Each row of a before or after table is a point. One or more steps were done to the points. Then noise was added and the rows were shuffled. The steps act on how far a point lies along the listed directions, d1 being the first. Name the steps. A step turns or swaps two directions, mirrors them in a line or flattens them onto one, adds a multiple of one to another, or multiplies one. Angles are multiples of 10 degrees, from the lower direction toward the higher: turns from -170 to 170, lines from 10 to 170 but not 90. Use the fewest steps. Two steps may share a direction if one is a turn and the other turns, adds or multiplies; they go together, in the order done. Otherwise the lowest direction goes first.

Directions:
(1): [-23  32]
(2): [-32 -23]
Before (9 x 2):
[[ 28  -5]
 [ 37  32]
 [-28  31]
 [ 32 -43]
 [ 13  19]
 [ 38 -10]
 [ 28   9]
 [-21  39]
 [  3 -36]]
After, 9 rows:
[[ 42 -18]
 [-52  12]
 [-35 -16]
 [-24 -13]
 [ -7 -48]
 [-25  27]
 [  3 -22]
 [ 42  -6]
 [-16 -24]]
Steps: turn d1 and d2 by -140 degrees

Directions:
(1): [ -7  21  17 -60   9 -17]
(2): [-59  19 -26   8   6  -2]
(3): [ 24   8 -47 -13  36  19]
(4): [ 14  15  -6  21  18 -59]
(5): [ 17  43 -19   0 -47   2]
Before:
[[-43  -2  24  -4  33 -60]
 [ 17  -3   4   2  18   0]
 [-41   7   0  15  -8 -38]
 [-18   7  15 -33   7  10]
 [  6 -20 -11  19  11  26]
 [ -1   3 -27 -10   6  27]
 [-35  -6  30  13  14 -38]
 [  9 -36  24   0  28  33]
 [ 15  -3  -5  24 -17   4]]
After:
[[ -9 -11 -10  23   1   1]
 [ 34  14  50 -13 -46 -39]
 [  1  -9  19  -1   6  14]
 [ 26  14  28  10 -25 -38]
 [ 44 -20   8  -1  36  16]
 [ 15  21   0 -32  14  -8]
 [  1  20   3  13 -43 -32]
 [ 23 -16 -10  18   4  30]
 [ -1   1 -22 -15  -2  32]]
Steps: swap d2 and d5; mirror d3 and d4 in the line at 140 degrees

Directions:
(1): [-23 -51 -15  10  27  23 -45  13   7]
(2): [-12  19 -33 -22  47 -23  -7 -44 -15]
Before:
[[  4   3  -1  -9  18  -6 -14 -35   3]
 [-18  29 -11 -22  26 -34   9 -41  -7]
 [ 11   8 -16 -12  16  -3   3 -31  -2]
 [ 23 -17  14   1 -29   7  23  37   6]
 [ 33 -14  32   3 -35  12  13  38 -11]
 [-20  14 -37 -21  39 -25  -6 -56 -20]
 [  4  25 -31 -15   5  -3  13 -45 -11]
 [ 40  17  33   3 -49   9  28  10 -10]
 [-12 -49  11  17 -17  16 -29  24   6]
 [-17 -11 -39  12  32   2 -26 -27  -4]
 [-10 -12  26  -4 -20  18 -16  12   2]
 [ 32  -8  51   6 -59  13  31  45  22]
 [-10 -54   2  11  -8  32 -42  24   4]
 [-21  10 -13  -3   0 -18  -5 -15  -3]]
After:
[[  0  30 -10 -21   6 -35  14 -41 -18]
 [-24 -13  -5   6  -6  -3 -17   3   5]
 [  3 -28  -7   9   6  25 -16  -2   8]
 [ 39  44  37 -16 -46 -18  54   6   7]
 [  3  35 -21 -29  20 -28   9 -46 -24]
 [ 38  26  20 -13 -23 -15  31   5 -26]
 [-31 -48  11  12   4  15 -32  22  17]
 [ -4  30  18 -25 -10  -8   5 -20  -8]
 [ -5 -39 -14  17 -15  38 -21   9  10]
 [ -1 -22   5   5  10  11 -30 -14  12]
 [-18 -18 -37  14  31   5 -29 -21  -1]
 [-32 -60 -17  14  19  24 -45   6   4]
 [ 39  15  33   3 -47  10  25  12  -9]
 [ 28  19   5 -16 -20 -15  44   7  -3]]
Steps: swap d1 and d2
